Every row gives one point. The ring and each string are closed loops that go straight from each point to the next, and from the last back to the first. Before rounding, they use only three directions, however many columns there are. How many times does the string pass through the ring? Passing back the other way cancels.
In the rows, 128 means zero.

Ring (10 x 4):
[[118  89 182 131]
 [133  91 179  99]
 [158  93 156  80]
 [168 106 135  83]
 [160 145 108 111]
 [145 169  93 149]
 [140 155  90 179]
 [145 103 105 196]
 [139  78 131 188]
 [129  77 152 173]]
String (22 x 4):
[[129 112 153 135]
 [103 133 182 121]
 [128  90 196  81]
 [175  46 168  66]
 [170  75 143  96]
 [140 125 142 115]
 [133 154 142 101]
 [137 140 132 123]
 [183 100 104 111]
 [175 144  85 118]
 [129 228  79 148]
 [124 172 114 155]
 [152 110 118 147]
 [165  95 105 156]
 [133 132 120 164]
 [131 127 100 214]
 [162  53  95 229]
 [127  94 131 201]
 [121 126 143 159]
 [155  60 139 154]
 [142  46 164 154]
 [142  61 165 137]]
Times through: 0

Ring, 7 rows:
[[155 128 108 128 137 151]
 [132 141 124  78  84 166]
 [118 143 147  86  66 168]
 [110 136 161 136  75 155]
 [120 125 160 186 109 143]
 [146 115 151 211 150 141]
 [161 118 122 173 158 146]]
String (24 x 6):
[[ 97 145 169 100  42 165]
 [117 134 210 145  65 178]
 [130 128 172 158 100 161]
 [122 129 138 160 108 142]
 [111 129 115 172 113 123]
 [126 130 124 150 114 140]
 [125 128 128 163 117 137]
 [112 125 123 193 122 120]
 [123 119 183 218 118 145]
 [130 123 195 188 105 163]
 [130 129 151 150 105 154]
 [108 136 106 134  96 129]
 [106 140 120 119  81 139]
 [127 135 149 121  89 161]
 [131 140 169  89  69 183]
 [127 135 125 119  99 151]
 [119 142  96  90  90 143]
 [142 145 132  46  75 184]
 [154 143 152  45  77 198]
 [124 144  94  70  86 151]
 [115 140  87 105  97 132]
 [129 136 130 113  95 156]
 [110 140  95 109  91 133]
 [105 149 161  72  39 174]]
Times through: 2
String, 30 rows:
[[129 132 192 137  81 177]
 [120 133 136 140  97 146]
 [109 135 107 141 100 128]
 [105 133 124 160  98 128]
 [121 130 122 152 111 136]
 [138 124 161 170 119 156]
 [117 129  98 166 123 119]
 [140 114 133 224 158 126]
 [138 119 111 198 153 123]
 [127 130 107 150 122 132]
 [127 128  89 159 134 121]
 [157 116 113 192 168 134]
 [183 108 149 208 185 157]
 [169 115 153 186 159 160]
 [143 125 132 160 131 148]
 [124 130  93 152 126 124]
 [142 118 104 195 159 123]
 [162 108 155 234 175 142]
 [173 103 213 249 167 169]
 [148 117 178 197 134 159]
 [124 128 126 162 117 136]
 [107 129 120 174 109 122]
 [101 130 156 179  90 135]
 [ 93 137 129 149  80 129]
 [102 138 100 133  92 124]
 [126 132 146 138  98 154]
 [112 137 120 128  91 139]
 [ 99 142 126 112  69 142]
 [ 96 145 165 101  43 163]
 [118 138 207 119  55 185]]
Times through: 3

Ring, 7 rows:
[[118 143 127 174 119 196 170 137]
 [122 165 110 194 108 207 172 139]
 [107 157 107 173 108 157 146 133]
 [ 87 114 126 117 124  79 107 123]
 [125  67 132  64 129  72  84 124]
 [181  41 133  44 126 128  92 133]
 [143  97 135 119 125 170 141 135]]
String (30 x 8):
[[ 75 203 121 247 113 218 207 138]
 [109 181 122 224 113 239 203 142]
 [ 89 161 137 202 124 198 189 135]
 [ 97 132 138 161 128 161 160 132]
 [120 111 132 131 124 149 139 132]
 [158  92 121 104 117 157 122 135]
 [131 101 128 116 122 142 127 132]
 [117  94 140 111 130 128 127 129]
 [177  41 141  51 131 140 103 134]
 [212  21 135  27 127 154  93 137]
 [203  45 126  52 120 163 102 138]
 [163  85 123  96 118 156 118 135]
 [129 104 130 120 123 145 131 132]
 [100 118 145 147 132 154 154 131]
 [113 122 132 146 124 157 148 132]
 [145 113 121 132 116 174 140 136]
 [157 116 115 134 112 187 141 139]
 [128 122 121 140 117 160 139 134]
 [ 88 164 123 191 117 169 167 133]
 [ 99 191 106 222 105 205 182 138]
 [146 184  85 207  90 231 171 144]
 [166 140  92 153  97 200 141 142]
 [129 129 113 144 112 157 136 134]
 [ 97 136 124 154 120 137 141 130]
 [ 79 174 112 194 112 149 157 130]
 [110 181  95 200  99 182 159 137]
 [158 171  81 188  88 221 157 144]
 [165 128 100 142 102 194 138 141]
 [138 122 115 137 113 166 137 135]
 [ 84 157 126 183 120 157 162 131]]
Times through: 3

Ring, 10 rows:
[[165 127 147 169 116 150  83  98 154]
 [176 126 160 197 123 124 115 100 134]
 [174 125 168 207 128 102 149 107 110]
 [161 121 165 197 121  89 169 122  92]
 [144 118 154 170 108  93 164 136  90]
 [113 122 137 116 106 124 144 137  93]
 [ 97 128 132  84 115 151 131 127  94]
 [ 92 135 129  66 128 182 107 107 107]
 [104 135 130  77 127 188  89 100 124]
 [140 130 136 126 117 175  71  97 152]]
String:
[[112 125 125  93 102 163  92 125 128]
 [120 128 135 110 115 156 107 115 119]
 [106 136 141  93 138 168 124 101  99]
 [137 122 132 129  99 151  87 121 142]
 [126 125 118  98  95 184  49 115 165]
 [137 124 130 124 101 163  74 115 151]
 [124 134 148 121 138 155 128  99 103]
 [122 141 146 107 148 183 103  82 118]
 [145 134 140 131 128 182  68  86 155]
 [165 129 141 158 115 170  58  92 171]
 [148 136 155 150 142 158 110  85 124]
 [146 131 153 153 132 144 120  98 118]
 [161 122 146 171 106 132 100 114 142]
 [198 116 152 221  94 116  83 114 170]
 [208 123 174 249 124 101 123  96 141]
 [182 132 183 224 152 101 167  88  97]
 [195 125 184 246 139  81 171 100 101]
 [174 130 187 224 154  84 196  97  73]
 [136 134 166 156 149 123 171 100  77]
 [142 127 155 158 126 122 145 113 100]
 [134 132 163 153 143 119 170 107  77]
 [135 130 173 170 149  94 207 113  51]
 [159 111 160 203  97  59 186 151  83]
 [153 107 150 189  84  65 170 160  93]
 [121 122 155 145 121  92 193 138  59]
 [113 129 153 124 133 121 174 121  68]
 [101 129 148 108 131 123 178 126  61]
 [104 116 127 102  88 119 141 155  94]
 [ 88 120 123  76  96 137 137 149  89]
 [ 82 135 139  70 137 156 156 116  67]
 [111 133 145 107 134 150 140 109  90]
 [118 126 134 109 112 151 113 120 115]]
Times through: 1

Ring:
[[145  86 142 108 112 121 140 142 146 127 132 156]
 [174  80 108 118 127  92 150 113 162 131 162 119]
 [179  75  96 130 130  81 141  91 164 135 177 122]
 [125  89 136 132 117 120 106 119 133 129 151 170]
 [ 83 106 173 121 109 157  96 166 110 119 120 186]
 [ 87 104 183 109 102 163 108 178 113 119 106 192]]
String, 25 rows:
[[ 99  86 167 131  96 142  79 119 118 131 131 239]
 [122  79 158 123  96 130  98 114 131 134 132 229]
 [111  97 153 122 113 136 109 145 126 124 134 171]
 [ 82 117 160 125 125 153 105 179 111 113 130 135]
 [ 84 101 169 129 107 152  85 148 110 123 127 202]
 [130  71 153 129  92 122  91  92 135 139 139 249]
 [145  69 138 130 100 109 101  84 144 140 150 225]
 [164  62 116 139 107  89 104  60 154 144 170 210]
 [146  91 107 137 135  99 123 111 146 128 174 115]
 [138  95 122 127 130 112 129 132 142 124 157 119]
 [166  73 117 124 116  95 131  96 157 136 160 161]
 [213  59  80 127 127  59 154  62 183 143 187 128]
 [195  75  86 123 136  72 160  96 174 134 180  93]
 [133 107 120 122 140 117 142 159 140 117 154  77]
 [152  82 128 119 117 109 133 120 149 131 149 153]
 [188  66 109 116 115  85 148  91 169 139 161 155]
 [198  70  94 117 128  75 161  95 175 136 171 113]
 [150 102 107 123 145 103 151 147 150 120 164  63]
 [144  93 122 123 129 110 135 134 145 125 155 117]
 [165  77 114 124 121  95 135 103 156 134 162 145]
 [171  69 115 125 114  91 130  87 159 138 162 170]
 [154  77 126 124 114 104 124 104 150 134 154 170]
 [182  53 112 134 103  80 113  47 164 149 171 219]
 [155  62 126 139 101  96  95  60 148 144 164 230]
 [ 93 110 148 132 126 141 102 158 116 117 143 138]]
Times through: 2
String (24 x 12):
[[127 107 128 120 136 123 138 163 137 117 148  90]
 [148  84 129 120 118 111 131 123 147 130 149 151]
 [164  78 117 121 119  98 137 107 156 133 158 147]
 [131 109 116 126 145 115 139 157 139 117 160  69]
 [153  96 102 130 143  97 141 127 151 124 173  79]
 [131  99 127 125 130 118 128 143 138 122 152 116]
 [175  66 110 130 115  86 126  76 161 140 169 173]
 [203  43  94 140 105  61 116  21 176 154 186 216]
 [154  74 114 140 118  94 109  80 149 137 172 174]
 [102 114 139 127 135 136 119 170 122 114 145 103]
 [120  95 143 124 118 127 115 139 132 125 142 156]
 [122  78 157 126  96 128  94 107 131 135 135 234]
 [ 79 101 179 125 101 159  83 153 108 123 119 217]
 [ 65 120 177 122 118 168  97 192 101 111 117 156]
 [ 94 109 161 119 119 149 112 172 117 117 127 148]
 [109  91 167 115 101 144 108 146 125 126 120 203]
 [100  91 183 109  92 155 104 155 120 126 107 226]
 [105 104 158 115 117 144 119 167 123 119 126 151]
 [ 92 116 162 114 124 154 122 191 117 112 122 126]
 [123  81 183  94  85 149 124 153 133 130  98 234]
 [147  74 161 100  92 128 133 131 146 134 116 215]
 [162  70 147 101  98 115 142 121 155 136 126 197]
 [164  73 134 110 107 107 140 114 156 135 140 177]
 [144  88 132 117 119 115 134 133 145 127 144 143]]
Times through: 1

Ring, 7 rows:
[[110 118 134  89 107 143  93 169 106 116 143 106  93 108]
 [149 129 135  67 127 136 107 170 116 113 154  94  86 107]
 [180 146 127  70 129 119 127 146 138 129 145  97  86 121]
 [166 144 121 104 116 125 135 117 150 158 128 116  89 130]
 [128 124 126 128 114 157 127 116 139 171 130 131  85 118]
 [ 84 105 132 140 105 178 106 132 118 165 132 136  86 107]
 [ 78 106 132 126  94 161  91 149 107 142 130 127  95 109]]
String (30 x 14):
[[145 138 124  99 105 122 117 135 135 140 128 112  95 127]
 [146 144 119 102  94 107 117 128 139 139 118 114 102 136]
 [146 125 132  97 133 159 125 141 131 150 149 113  78 108]
 [171 134 128 102 142 157 144 121 148 168 147 117  73 113]
 [167 145 119 116 115 129 143 103 158 172 124 124  88 133]
 [155 145 115 127 101 122 139  97 158 175 113 130  94 139]
 [131 114 131 134 137 191 138 113 141 189 145 136  69 104]
 [117 108 136 125 135 193 125 131 127 173 151 130  70  98]
 [126 127 126 113 104 139 115 132 130 149 128 121  93 121]
 [122 133 120 123  88 123 113 122 135 151 114 125 102 133]
 [ 94 118 123 145  88 152 110 117 129 168 115 139  97 124]
 [ 47  71 146 159 132 249 103 142 100 186 158 150  63  74]
 [ 64  82 144 140 129 225 101 151 101 168 157 138  69  81]
 [108 116 131 116 108 158 106 143 119 147 136 122  89 111]
 [100 123 124 123  84 133 100 135 122 143 117 125 103 125]
 [113 123 127 112  99 140 105 142 122 140 129 119  95 119]
 [ 88 102 138 113 114 177  95 160 104 139 147 120  84  98]
 [ 58  90 142 113 104 184  75 178  85 124 149 119  88  90]
 [ 82  98 142 100 117 180  85 178  92 123 155 113  83  90]
 [112 116 134  97 113 153 100 160 111 129 144 111  88 106]
 [125 131 126  97  97 122 103 148 122 127 128 110 100 124]
 [125 129 130  76 100 118  92 171 110 104 137  98 100 117]
 [134 120 140  60 129 146  96 188 102 101 162  90  84  98]
 [141 108 151  50 164 184 103 201  96 106 190  86  64  75]
 [140 123 135  81 129 151 111 161 118 128 154 103  82 105]
 [147 142 122  92  97 107 112 139 133 129 124 107 102 132]
 [167 154 119  79  96  86 116 139 139 121 121 100 105 140]
 [202 150 131  45 146 117 131 160 136 115 159  83  80 115]
 [198 139 137  51 164 148 136 161 134 128 173  87  67 101]
 [154 125 135  84 141 159 124 151 127 141 158 106  74 103]]
Times through: 3

Ring:
[[125 125 111 159 107 148 139 124 129 117 138 142 107 123]
 [118 128 131 143  98 143 129 117 121 110 140 155 112 119]
 [121 124 149 122 115 127 121 123 122 134 118 144 127 113]
 [127 118 157 105 139 112 116 133 125 162  95 125 143 109]
 [132 115 153  94 155 106 116 142 127 177  85 107 154 110]
 [134 117 133  99 156 113 123 146 126 168  96  99 152 116]
 [135 117 120 111 154 120 129 147 129 162 103  98 146 120]
 [139 116 100 142 148 132 141 146 136 156 109 102 128 124]
 [137 117  98 155 138 139 144 141 137 148 116 112 119 125]]
String:
[[133 122  95 152 127 144 143 137 131 130 131 118 117 127]
 [147 111  82 177 150 141 154 148 149 164 104 100 111 127]
 [144 112  88 175 145 141 151 144 147 160 106 107 110 126]
 [145 109 101 164 155 131 146 147 148 176  91 102 118 121]
 [141 113 103 158 146 133 143 143 143 163 101 108 119 122]
 [155 103  86 176 172 130 153 157 158 195  78  85 117 123]
 [139 117  91 157 140 140 146 143 138 148 117 107 118 127]
 [133 122  94 143 132 142 142 140 130 133 130 112 123 128]
 [151 106  95 135 182 118 143 163 146 195  79  72 142 123]
 [147 108 113 118 180 111 134 160 141 196  76  76 150 119]
 [133 117 127 120 145 122 128 141 130 159 103 110 138 118]
 [124 125 133 103 131 125 122 135 118 136 122 119 143 119]
 [135 113 153  77 170  97 113 151 126 189  76  91 167 110]
 [147 102 164  78 200  80 112 162 139 235  35  73 175 103]
 [149  99 173  74 208  73 109 164 142 249  22  70 178 100]
 [140 107 158  92 178  93 115 152 135 208  57  92 161 106]
 [131 118 139 111 145 117 123 139 128 162  98 114 142 114]
 [118 129 136 106 113 132 121 125 113 117 137 136 136 119]
 [135 114 151  82 167 100 115 149 126 186  79  94 164 111]
 [148 104 143  83 199  89 119 165 138 223  50  66 172 110]
 [143 110 126 105 176 107 127 156 136 192  77  82 155 116]
 [147 109 109 114 181 112 134 162 139 193  80  73 152 121]
 [146 108 109 133 171 118 138 156 143 189  81  85 139 120]
 [127 124 112 133 123 138 134 133 124 127 132 124 125 124]]
Times through: 3
String, 24 rows:
[[118 128 141 109 113 130 120 124 115 121 132 139 134 117]
 [133 113 168  81 164  95 109 144 127 192  70 104 162 105]
 [145 103 162  84 194  84 113 159 139 228  41  79 169 104]
 [141 108 156  77 185  90 113 156 132 210  58  82 171 107]
 [128 121 140  90 146 114 119 141 120 155 106 108 154 116]
 [125 125 127 120 123 132 127 131 121 131 126 127 132 120]
 [138 114 125 113 159 116 128 148 132 173  92  97 145 117]
 [128 122 125 123 130 130 129 134 125 140 119 122 132 120]
 [124 127 111 120 121 138 132 133 119 118 140 122 132 126]
 [145 112  95 136 164 127 142 155 140 172  98  85 136 125]
 [149 108  99 146 171 123 143 156 147 187  84  84 133 122]
 [137 116 110 141 144 130 138 142 136 157 106 109 127 121]
 [125 127 107 142 112 145 137 128 124 115 142 132 118 125]
 [126 127  95 161 106 154 144 126 127 108 149 136 106 128]
 [124 127 102 160 103 153 142 124 126 107 148 142 106 127]
 [118 131 113 148  94 152 135 118 119  96 156 151 109 125]
 [121 129 110 170  89 157 141 115 126  99 152 158  96 124]
 [125 123 121 166 105 146 137 120 132 124 129 150 102 119]
 [127 121 130 141 120 134 130 127 129 138 118 136 119 117]
 [116 131 129 126  99 142 127 119 115 103 148 148 121 121]
 [112 133 142 126  90 141 122 112 113  99 148 161 118 118]
 [127 116 169 119 133 112 115 127 130 168  85 138 133 105]
 [136 109 163 113 159 102 117 140 137 195  65 114 144 105]
 [128 120 142 115 134 121 122 133 126 152 106 124 136 114]]
Times through: 3
